Rows are points. To make a cloud, some directions were put in groups of two or more. Within a group, all points are equally far from the middle, so they leave a hole (a ring in 2 directions, a hollow ball in 3). The other directions are filled evenly. Then the cloud was stretched, turned, moved and blurred a little. Count the holes, and give their numbers of directions, smallest first.
In the rows, zero is written as 128.

Cloud (21 x 3):
[[ 93 116 166]
 [154  68 105]
 [127 113  80]
 [141 194 134]
 [ 89 171 131]
 [107 186 126]
 [ 71 145 145]
 [ 94  67 134]
 [167 116 126]
 [ 79 102 121]
 [180 102 133]
 [124  77 126]
 [164  86 148]
 [161  96  88]
 [145 165 120]
 [ 72 192 159]
 [193  87 138]
 [109  89 183]
 [132  89 150]
 [184 123 139]
 [157 150  69]]
Holes: 0

Cloud (29 x 4):
[[145 143 189 109]
 [133 167 181 145]
 [ 89 117 140 183]
 [167  71 149 150]
 [113  81  98 170]
 [146 140  93 195]
 [166 173 159 160]
 [196 120  99 111]
 [117 144 174 180]
 [127  96  70 111]
 [108 157 121  79]
 [133 143  78 180]
 [169 116  83  91]
 [172 125 173 101]
 [155  93 149 192]
 [129 131  65 105]
 [ 89 102  90 146]
 [166 176 100 109]
 [ 94  95  89 133]
 [143  96 189 133]
 [ 89 116 143  88]
 [129 187  98 123]
 [144 139  87 190]
 [181 108 155 179]
 [157 159 186 138]
 [145  84 177 161]
 [111  89 179 131]
 [ 98 150  90 168]
 [163 152 140 194]]
Holes: 1 (4)

Cloud (49 x 6):
[[104  55 160 118 166 122]
 [ 78 115 142 149 163 206]
 [114  78 107 186  85 165]
 [152  76 128  83 117 176]
 [124 147 181 107 131  97]
 [143 127 183 111 155 104]
 [100  85  63 141 167 139]
 [118  64 109  82 120 173]
 [ 88  95  79 159  78 121]
 [ 81 147  89 161 180 142]
 [154 116 185 172 106 122]
 [ 81 133 125 170 181 179]
 [ 95 167 127 184 154 106]
 [ 64 142 132 106 120  86]
 [ 69 111 100  85 169 143]
 [134 150 184 178 121 120]
 [150 112 185 119 153 104]
 [ 79 109  93 179  86 162]
 [151  97 185 130  91 122]
 [157 133  97 116 168  94]
 [124 146 177 128 184 162]
 [158 138 112 174 164  97]
 [ 94 161 162 190 126 121]
 [129 153 152 146 161 206]
 [ 78 135 117  75 161 170]
 [ 77 148 102  91  87 155]
 [136 168 122 179 111  98]
 [100 162  87 155 141 192]
 [ 68 140  89 123  81 124]
 [140  90 128 110 112  70]
 [155 117 177 183 136 110]
 [ 95  58 174 156 155 119]
 [129 159 148 179 179 133]
 [165  87 156 124 153 191]
 [ 72 105 104 186 161 108]
 [ 85 158  82 139 179 129]
 [118  78  83 170 126 187]
 [ 88 141 136  79 144 192]
 [119  77  83 171 173 127]
 [148 102 129 107 131  70]
 [125  63 167 177 157 118]
 [152 140 155 177 177 131]
 [ 64 116 108 108  81 112]
 [ 97  77  96  95  81 148]
 [161 157  90 152 143 181]
 [111 162 117  89 174 113]
 [ 86  94 114 168 140 206]
 [137 149 150  97  90 104]
 [ 78 104 143 143 138 215]]
Holes: 3 (2, 2, 2)

Cloud (74 x 8):
[[100  90 157 157 129  82 132 184]
 [ 56 116  89 149 128 138  67 135]
 [159 114  91 117 127 179  89 149]
 [135 105  45 162 136  96 163 112]
 [108 136 165 181 191 129  92 152]
 [ 85  96  88 153 191 166 168  96]
 [136 180 160 132  96 155 112 119]
 [142  99 200 131 151 124 138 106]
 [131 181 116  55 116 147 143 130]
 [178  79 112 122 114 154 110 160]
 [143 176 124  56 132 149 142 142]
 [ 78 112 132  97  97 103 185  85]
 [106 175  80 111 190 175 130 139]
 [113 109  39 129 111 158 172  93]
 [110 101  98 119 112 194 179  81]
 [115  92 170 151 170 118 158 189]
 [106  82 100  69  94 142 190 109]
 [136  47 103 109 169 119  96 142]
 [147  85  96 126  86 186 148 134]
 [150 175 128 130 110 102 123  73]
 [ 62 171 150 139 135 178 155 105]
 [107  99 190 150 141 163 103 105]
 [ 74 125  84  93 157 140 176 180]
 [121 194  75 117 160 156 164  97]
 [ 73 149 135 167  77  96 130 144]
 [ 63 159 118  64 150 150 111 111]
 [118 203 156 101 152 153 144 121]
 [ 72 125 126 134 133 202  97 148]
 [118  90 143 126 100 170  99  75]
 [138 145  68 133 144  73 102 151]
 [ 79 145 142 170 132  66 146 141]
 [170  81 122  71 175 141 142 133]
 [134  81 117 140  87 157 201 121]
 [142  61 122 100 134  68 156 143]
 [ 94 177 165  83 154 119 161 134]
 [106  80 105 188 139 163 101  79]
 [ 96  76  43 115 159 140 150  98]
 [151 140 115  73  87 168 124 141]
 [127  50 101  80  93 106 109 131]
 [140 195 114  94 153 147 180 116]
 [119 129  89 146 145 137  63 171]
 [138 168  89  57 131 123 108 123]
 [162  84 115 192 178 133 107 108]
 [121  53 136 103 163 147  88 150]
 [ 70 108  87 162 189 124  86 141]
 [ 71  87 103 173 168 167 169 157]
 [ 74 119  80 100 124 111  75 164]
 [138  63 127 149 181 146 186 148]
 [105  96 170 129 114 119 110 193]
 [ 88 146  99  66  94 151 105 158]
 [153 122  69 103 174 127  93  89]
 [101  93 129  80 196 160 153 152]
 [149  91  78 156  84 147 126 155]
 [120 175  92 145  88 104 114  82]
 [163 173 131  81 171 141 146 154]
 [ 77 138 112 129 172 141  55 129]
 [113  49  76 126  91 145 159 132]
 [137  92 107 167 145 204 122  90]
 [ 87 123 183 132 112 103 122  86]
 [ 97 109  48 128 128 123 137  57]
 [114  94  50  91 167 131 161  92]
 [ 93 109 133  58 148 144 184 104]
 [100 107 129 118 214 166 161 115]
 [135 153  73 173 144 113 196 149]
 [ 95 113 116 131 175  80  85 167]
 [113  44  70  87 125 115 132 140]
 [120 156  95 124  83 195 144 121]
 [ 95 142 134 108  61 138 126 166]
 [ 81 102 155 210 144 144 117 136]
 [153  79  86  77 185 148 140 124]
 [ 53 130 116 150 146 181 183 123]
 [ 58  89 104  74  81  98 144 123]
 [138 133 114 150  88 126  77 155]
 [118  99  68  98  77  83 148  90]]
Holes: 2 (2, 6)

Cloud (100 x 9):
[[123 158  91 103 140  88 109 160  77]
 [162 150 176 173 136 102 148  77 137]
 [151  74 114 107 177  79 131 151 106]
 [131 192  98 132 113 123 139 107 100]
 [ 66 124 133 130  93 117  91 112  91]
 [116 171 113 125 174 126 178 163 113]
 [102 148 141 123 121 162 154 158 177]
 [159 108 138 122 120 163 118  71  72]
 [123 133 113 154  86  92  94 193 181]
 [159 116 121  79 108 107 101 116 154]
 [130 101 110 137  83 153  68 161 127]
 [128 163 102 137 173  84 116 147 190]
 [123  95 127 106 118 133 183 134 153]
 [188 104 147 138 140  80  90 131 110]
 [110 131  88 173 126 103  81 110 192]
 [ 61 131 126  88 100  65 110 103  83]
 [ 80 160 123 161 140  43  96  57  84]
 [ 98 161  77 146 126  78 157 186 128]
 [ 62 149  80 140  54 115 111 111  98]
 [103 157 112 100 153 136 130 190 163]
 [ 78 133 108 129 138 101  94 100 171]
 [168 145 108 173  87 149 111 150 148]
 [118 177 181 178  92  77  97 172 100]
 [150 155 114 186  58 109 131 152  76]
 [ 77 169 103 109 141 105 164 168 149]
 [185  89 126 142  70 111 115 123  87]
 [170 141 197 167  89 121 115  87 111]
 [128 177  89 140 171  36  61  68 139]
 [140 180  96 174 156  38  70 182 133]
 [135 116 138 132 119 125 151 117 102]
 [ 82 140 120 143  58  57 167  89 143]
 [102 132 139 137 144  59 145 138 199]
 [158  93 128  79 136 107  63 125  83]
 [129  58  90 183 136  85  99 102  96]
 [106 185 121 157  60  51 150 128 101]
 [136 144 174 168  66  96 153 140 164]
 [172  93  53 154 107 109 135 111 104]
 [165  92 114 140 120  17 134 168 123]
 [138 123 136 137  96 168 130 128 165]
 [ 83 125 142 142 124 118 104  95 160]
 [ 34 145 112 136  63 152 109 170 140]
 [212 118 161 130 107 107  63 134 103]
 [146 153  94 163 129  73 151 109 113]
 [109 115  97  86  71 121 151 144 144]
 [ 58 151 177 125  82 124 119 100 112]
 [117 177  82 135  76 149 104 214 115]
 [147 105 116 158 176  76  71 126 150]
 [123 109 153 175 162  79 127 116 129]
 [124 200 141 111 113  47 141 134 108]
 [146 102 108 149  60  94 130 143 165]
 [ 90 164 140 168 140  55 148 136  51]
 [141 109 178  87  86  64  68 157 128]
 [114  74  87 171  73  87 137 160  95]
 [136 156 178 106 132  66 106 156 106]
 [121  83  53 166 135  78 121 138 132]
 [109  80 195 124  42 111 140  76 111]
 [101 113 114 136 164  24  90 140  94]
 [124 112 128 115  77 155 140  91 129]
 [147 157 112 164 155 166  60 105 154]
 [ 94  92 128 133  60  74  70 124  71]
 [ 97 144 110 205  85  82  82 111  91]
 [149  85 148  90  72 114 136 161  62]
 [ 93 154  94  82 130 124 129  97  95]
 [141  96 166 159 129  88  85 111 139]
 [144  98  56 101 138  90  93 113  99]
 [132 124 111  77 123 120  92  92  64]
 [183  92 141  76  89  97 127 124  78]
 [ 97 169 202 171  71 113 108 104 133]
 [131 178 110 145 117  62 179 163 174]
 [143 114 135 121 160 154 173 142  93]
 [ 81  94 116 101 129 112 200 195 163]
 [ 36 143 112 114  88 115 132 139 106]
 [126 147  98 192 140  85  89  97  83]
 [ 91  33 118  87  73  80  89 102  85]
 [107 110  57 126 180  91  83 104 174]
 [181 190 154 143  71 102 134 158 123]
 [141 122 143 131 170  99 138 127  98]
 [188 135 107 149 154  89  91  96  75]
 [127 128 104 165 115  76 117  86 179]
 [180 139 172 111 101  55 109 147 125]
 [ 80  96  97 161 133  92 188 118 135]
 [144 127 133 130 114 135  59  94  95]
 [128  99 138 122 130 118 108 104  62]
 [139 121 117 111 110 119 151 198 113]
 [177 114  76 163  80 160  91 173 144]
 [126 103  72  98 183 145 154 154 119]
 [142 181 168 154 119  56 127  84 128]
 [134 118 116 165 134  81 158 192 176]
 [166  99  76 165 140  84 102 121  74]
 [124  87  59 179 127 133 129 109 113]
 [146 119 139 119 177  46 117 153 134]
 [130 180 126 151  75  95  55  98 114]
 [110 201 152 114  75  67 134 119 104]
 [139 202  90 184  87  86  85 139 151]
 [ 67 184 110  86  84 125 120 124 189]
 [170 116  93 147 164 161 127 139 139]
 [158 127 134  84 109 108 121  87 154]
 [175 141 135 109 120  61  81 131 105]
 [164 101 130 131 134 149 161 114  65]
 [105 153 138 159  66  19  66 158 102]]
Holes: 0

Cloud (103 x 9):
[[140  69 133  79 151 101 143 108 153]
 [162 163 147  87 140  91 136 120 148]
 [170 132  85 148 127 177 133  95 115]
 [111 174 130 106 158 114 134 167 112]
 [129 125 163  84  73 192 102 119 128]
 [ 88  54 173 180 162 109 149 143 103]
 [143 134 114 149  73 115 133 119 168]
 [176 124 113 125 183 111 178 129 112]
 [ 99  89 172 112 110 152  79 153 163]
 [186  57 141 145  88 131  55 139 161]
 [ 84 150 150  75 160 156 138 128  92]
 [121 144 136 133  65 122 217 137 135]
 [169  75 139  75 136 123 146  85 155]
 [ 94 145 125 165 119 145  73 176 123]
 [ 98 163 179  83 105 176 128 172 131]
 [168  74 134 181 177  96 124 170  88]
 [116 107 150 133 127 174  88 100 149]
 [ 97 141 160 191 144 170 159 144 128]
 [144  70 179 118 175 180 148 146 198]
 [124 108 159 185  48 128 137 114 160]
 [ 85 122 110 175  92 147 102 105 106]
 [ 90 122 135 147 168 131  90 195  91]
 [109 168 130 168 140 117 112 190 134]
 [ 55 136 115  92  81 141 104  99 117]
 [129  52 116  80 138  46 127 127 168]
 [127 144 123 125 133 195 159 108 165]
 [164 174 127 162 146 127 175  66 122]
 [122 156 155 162 157 164 145  82 120]
 [ 86 103 198 180 126 113 212 167  99]
 [ 98 108 148 122 115 122 117  46  56]
 [127 144 130 146 104 108  94 107  66]
 [ 94 112 135  88  93 103 152 117 109]
 [165  85  96 100 135 166 133 167 101]
 [123 151 169 177 107 131 155 126  79]
 [104 117  73 105 119 137 158 154  73]
 [121  65 125  64 164 114 149 155 149]
 [130 141  64 134  94 129  84 144 107]
 [114  95 138 135 155  61 122 117 144]
 [139 150 131 150 103 167  60  36 122]
 [ 84 131 118  87  85 139 175  82 171]
 [120 105 116 162 197  74 163 106 106]
 [169 161 155  98  89 151  92 118 126]
 [ 72  97 146 116 114 102 104 148 142]
 [147 151 161  65 174 142 192  91  85]
 [136 107 164 155  99 137  76 170 110]
 [109 106 168 160 157 153 188 185 145]
 [ 73 100 102 130 115 145 134  99 153]
 [153 166 141 126 145 155 108  10  83]
 [ 98 142 165 141  82 196 128  97 152]
 [119  84 152 140 154  73 149  71 138]
 [141 131  99 131 105 102 103 122 192]
 [ 99   7 113 173 104 135 146 151 147]
 [111 169 166 126  85 144 108 103 105]
 [135  48 107  94 114  86 146 142 130]
 [ 68  87 129 142  60  94 142 122 137]
 [ 58 129 118 132 102 155  81 135 113]
 [119  68  97 120 103 136 134 114 175]
 [169 102 158 134 158 127 193 146 152]
 [ 87 166 133 151  59  79 132 132  87]
 [121  76 178 141 119 134 133  76 143]
 [ 72 131 174  93 143 191 124 126 172]
 [152 119 148 179 125 132 106 139 144]
 [108 122  73 100 157 141 100 105 110]
 [100 158 140  78 107  91 148 105 145]
 [135 144 145 154 143 110 120 118 110]
 [140 149 172  87 172 160 161 172 118]
 [165 104 122 120 176 202 130 160 145]
 [156  59 138 177  66 110  84 134 165]
 [110 137 103  81 107 173  65 134 187]
 [111 110 106 143 186  95  97 120 121]
 [151  93 138 123 149 180 129 211 116]
 [113  95 141 105 166 112 125 227 117]
 [131  54 107 160 140 107 109  90 127]
 [ 97 123  90 111 122 155 108 152 103]
 [109 121 155 128 160 125 154  95  39]
 [157 168 196 150 159 137 125 110 146]
 [150 129 142 169  85 115 110 126 145]
 [130  93  82 172 131 112  89  88  84]
 [146  98 141 145 133  66 162 176 133]
 [154 164  86 125 129 137 170 145 144]
 [192 121 182 141 112  92 141 110 138]
 [128  91 188 185 115 130 135  46  84]
 [ 70 143 142 160 105 160 131 136 118]
 [109 185 127 105 130 167 126  83 106]
 [ 58  99 133 122 122 155 114  79  90]
 [100  95 141 153 153 138 119 152 184]
 [162 143 144  99 123 128 137  59 175]
 [182 114 145  73 140 130 140 121 185]
 [160 136 168  74  82 125 128  99 127]
 [129  84 106  80 157 113 107 100 135]
 [122 116 167 161 142 134 113 108  27]
 [158 114 156 120 123 164 158 183 158]
 [124 129 173 116 142 111 142 130 153]
 [ 91 103  96  95 136 138 132  80 114]
 [120  63 138  61 156 107 156 145 186]
 [157 126 104  93 172 209 126 128 117]
 [135 124 119 153 117 171 102 133 116]
 [108 145 123  89 108 167 131  39 132]
 [136 135 144 198 120 196  89 149  90]
 [ 89 100 141 155 144 111 179 165 127]
 [ 96  93 152 123 121 151  93 197  79]
 [126  61 127 119  92 148  87 161 126]
 [ 97 146  76 110 112 141 109 122 110]]
Holes: 0
